Each row is a point. Two turns around zero, p and q, are shown by what they do to some points. Write where each new point lands after one turn and then the other. Backwards means that the second turn is done in reverse. Each puzzle has new turns, and all numbers are rounded.

Turn p:
.10  -.49 => .23  -.44
-.23  .33 => -.31  .25
.14  .16 => .09  .19
Turn q:
.09  -.01 => .09  .02
-.31  -.23 => -.23  -.31
-.34  .12 => -.36  .01
.56  .12 => .50  .28
Where do these land?
p, then q backwards: .58  .05 => .58  .04
p, then q: -.05  -.35 => .15  -.32
q, then p: -.26  .16 => -.31  -.01
p, then q: .14  .13 => .04  .19
q, then p backwards: -.42  .01 => -.42  .00

Turn p:
-.25  -.17  -.02  -.03 => -.25  -.16  -.07  -.02
.75  -.01  .23  -.10 => .65  .01  .42  -.14
-.21  .13  .06  -.05 => -.20  .14  -.05  -.07
-.21  .01  -.06  .22 => -.20  .02  -.08  .22
-.09  .03  -.22  -.04 => -.02  -.02  -.24  .01
Turn q:
.06  -.13  -.25  .18 => -.06  -.25  -.21  .06
-.30  .05  .29  .23 => -.35  .11  .27  .14
.24  .24  -.14  -.30 => .35  .22  -.21  -.08
-.39  -.10  .35  .08 => -.35  .07  .40  -.06
.14  .18  -.29  -.02 => .11  .06  -.34  .04
.06  .01  -.03  -.39 => .25  .12  -.01  -.28
.19  -.26  .08  .22 => .05  -.33  .12  .18
Where do these land?
q, then p: -.09  -.04  .12  .42 => -.34  -.06  .09  .27
q, then p: -.15  .19  .17  -.19 => -.01  .32  .03  -.15
q, then p: -.07  .02  -.16  .30 => -.19  -.12  -.17  .21
q, then p: .19  .23  .11  -.36 => .37  .28  .06  -.10
p, then q: .12  -.40  -.24  -.17 => .16  -.44  .02  -.20

Turn p:
-.16  -.45  -.22  -.01  -.60  -.28  .14  .30 => .09  -.43  -.12  .02  -.39  -.51  -.45  .07
.41  -.49  .11  .11  .00  .15  -.01  -.09 => .35  -.45  .07  -.05  .21  -.06  .21  -.18
.11  .10  -.18  -.21  -.08  -.11  -.16  -.40 => .09  .12  -.12  -.02  -.15  .26  -.11  -.41
-.03  .13  .16  .10  .33  -.33  -.06  .21 => -.15  .25  -.06  .01  .43  -.15  -.12  .10
-.57  .49  .71  -.13  -.28  .15  .35  .18 => -.41  .42  .52  -.59  -.34  -.18  .04  .49
-.16  -.05  -.10  .38  .31  .16  .00  .14 => -.22  -.12  .10  .36  .23  .02  .14  .22
.45  .04  .03  .12  .37  .39  -.30  .31 => .39  -.03  -.08  .14  .46  .30  .30  .35
.13  -.31  -.12  -.10  .21  -.10  .25  .05 => -.02  -.18  -.29  .02  .11  -.26  .20  -.13
.16  .17  .26  -.26  .16  -.09  .54  .20 => -.01  .34  -.14  -.30  .02  -.42  .38  .09
-.09  .22  -.54  .09  -.40  -.25  -.18  -.70 => -.01  .14  .09  .39  -.49  .29  -.40  -.67
-.25  .13  -.11  -.09  -.03  .32  -.57  -.21 => -.09  -.08  .06  .01  -.10  .71  -.19  .07
Turn q:
.06  .17  .12  -.54  -.07  .21  -.12  .46 => .16  .29  .11  -.51  .25  .02  .07  .40
-.66  .43  .14  -.23  .20  -.61  -.31  -.58 => -.24  .46  -.70  -.13  .04  -.09  -.61  -.62
-.08  -.11  -.17  -.02  -.12  -.27  .06  .45 => -.18  -.14  -.13  -.12  -.03  -.32  .05  .38
-.09  -.22  .03  -.46  -.25  -.36  .22  -.14 => .11  .13  -.13  -.30  -.14  -.54  .16  -.24
.04  .08  .19  .00  .53  -.08  -.18  .11 => -.16  .01  .09  .05  .50  .05  -.29  -.03
.33  .09  .12  .22  -.13  .02  .19  .27 => .02  .08  .29  .28  -.05  -.09  .09  .35
.38  -.23  -.28  .42  -.19  .27  -.16  -.12 => .35  -.47  .12  .33  -.24  .24  .06  .11
.11  .00  -.30  .03  .01  .46  .51  -.24 => .06  -.02  .05  .20  -.05  .28  .69  -.18
-.09  -.20  .15  .58  .02  .36  -.20  -.19 => -.12  -.33  .30  .20  -.28  .45  -.22  -.15
Where do these land?
q, then p: -.11  -.19  .47  .26  .46  -.30  -.29  .49 => -.45  -.17  -.05  -.27  .54  .28  -.46  .26
p, then q backwards: -.22  .08  .05  -.50  -.01  -.07  .13  .17 => -.43  .12  -.10  -.19  -.25  -.13  -.05  .18
q, then p: -.25  .09  .31  .43  .53  -.57  -.07  .18 => -.62  -.09  .12  .22  .36  .32  -.55  .09
q, then p: -.09  -.35  -.28  .23  -.33  .36  .23  -.24 => .15  -.39  .25  -.12  -.45  -.31  .19  -.16
p, then q backwards: .23  -.14  .71  .49  .11  -.38  .07  .18 => .43  -.29  .43  -.46  .44  -.22  .04  .31
q, then p: -.04  .11  .14  .08  -.24  .28  .04  -.41 => .25  .07  .36  -.05  -.30  .17  .14  -.10
p, then q: -.20  .12  -.26  -.20  -.05  .06  -.13  .22 => .02  -.14  -.16  -.11  -.14  .17  .05  .35
q, then p: .12  .18  -.31  -.26  -.21  -.20  .08  .10 => .17  .21  -.31  .26  -.07  -.27  -.01  .02
q, then p: .32  .19  -.17  -.12  .04  .43  .43  -.10 => .04  .21  .22  .09  -.05  -.30  .60  .04
p, then q: .01  .25  -.28  -.22  -.15  .07  -.49  .10 => .32  -.13  .01  -.04  -.03  .46  .02  .37
p, then q: .24  -.34  -.39  -.18  -.14  .32  .00  -.68 => .38  -.23  .23  .14  -.48  .12  .43  -.49
